Rows are points. Before rounding, the points of a table are all equally far from one centre. They may lie mostly on one side of it. Where is the centre, to within rounding?

Points (8 x 3)
[[-24  36  43]
 [ 57  51  59]
 [  0  31  81]
 [ -1  60  33]
 [  4  60  54]
 [ -1  23  83]
 [-26  24  50]
 [ -9   9  79]]
Centre: [26 13 36]

Points (16 x 9)
[[ 33 -60  20  -6  -1  12  42 -52 -20]
 [ 48 -15  -3  -4   2   1  34 -95 -25]
 [ 13 -40  15 -23 -24  28  65 -24 -39]
 [ 22 -44  18 -26  13  31  50 -91 -24]
 [ -9  -1  -3  14  48  31  60 -74 -79]
 [ 21 -33   5 -11   2   8  51 -85 -37]
 [-12 -41  53 -13  27  40  64 -27  -7]
 [-31 -26  39 -15  26  65  35 -70  15]
 [ 27  -5  13  37 -33  55  68 -69 -23]
 [ 20 -38 -11 -30 -20  25  70 -60 -39]
 [ 18 -48 -25   4  16 -10  30 -69 -21]
 [ 12 -59  31 -11   7  36  62 -57 -22]
 [ -1 -36 -14 -39  39  16  95 -55 -12]
 [  1 -73  -2   0  13  35  52 -41 -43]
 [  4 -21  -9 -23 -27   9  59 -66 -11]
 [ 47 -53  -2 -16 -19  23  52 -62  -7]]
Centre: [ 27   9 -17  -2  35  58  35 -28  -9]

Points (23 x 18)
[[ 38 -45 -45  28 -21  25 -63   3  20  57 -36   1   9  56   7 -19 -10 -14]
 [ 21   3 -27  16  -6  31 -58  -5  25  28 -35  -3 -23  25   0   6 -34 -32]
 [  2 -31   2  13 -55  47 -29 -30  32  56 -27   9 -19  38  13 -17 -13  -6]
 [ -5 -28 -22   9 -30  24 -54  16  25  73 -51 -15 -54  36 -26 -30   5  -9]
 [ 29 -35 -33  22  -2  36 -43  -5  65  51  -8 -30 -10   0   2  -7   0 -16]
 [ 12 -45 -36   4  18  48 -26   5   5  64 -26 -14 -24  51   1 -18  -6 -23]
 [ 21 -41 -18  -2 -36  -4 -33 -30   1  76 -48 -33 -16   9  15   4 -20 -19]
 [  9 -21 -36  11  -4   7 -17 -37   8  53 -33  20 -35  13 -13 -18 -41  22]
 [ 47 -54 -12  21 -25  33 -58  11  30  67   0 -32 -23  27 -45 -16  15   0]
 [ 16 -11   9  12 -12  45 -43  -9  55  62 -34 -10  -2   5  15  -5 -16   7]
 [ 47 -10 -19  -1  -6  16 -62 -34  22  68 -26 -25   0  27  -2 -51  14   1]
 [ 28 -31 -54  -6 -14  30 -55  -9  41  95 -10 -16 -19  47  -5  25 -13  10]
 [ 16 -29 -14  -9  11  33 -17 -27  24  54  15 -29 -14  60 -10 -24  -7 -37]
 [ -3 -18  -9  24  -6  36 -46  26  47  41 -23  -1  -6  47  34 -30 -26 -12]
 [ 27 -24   3   6 -27  22 -50 -27  14  69 -27  -2 -29  27  17  -4  26 -45]
 [ 27 -25  -5  16 -23   3 -77 -40 -10  76  -4  20   1  46 -33  -5   5  11]
 [ 35 -41 -15 -14 -21  17 -23  -7  56  53 -32  23   1  -3  40 -33 -16  21]
 [  4   3 -20  17 -41  27 -41  -5  32  93 -49   3 -11  19  -4 -44  29   3]
 [ 56 -12 -54   8 -14   5 -38 -16  27  63 -33 -20  -6  47   3 -31 -32   1]
 [ 12 -26   7 -18   5 -15 -44   7  32  44 -44 -15 -28  40 -10 -10 -25 -49]
 [ 37  14 -20   0 -40  40 -41 -49  14  70 -17 -10   0  37   8 -31  14   0]
 [ -8 -13 -37 -21   1   8 -21  27  69  48 -42 -13 -26  32  20 -13 -42  12]
 [  7 -36 -14  22 -11  21 -56 -14  13  21 -50  -6 -22  61 -10 -21 -20  -6]]
Centre: [  7 -13 -23 -17 -30  -8 -25  21   9  38   4  -4  -1  26  -5  -3  15  14]
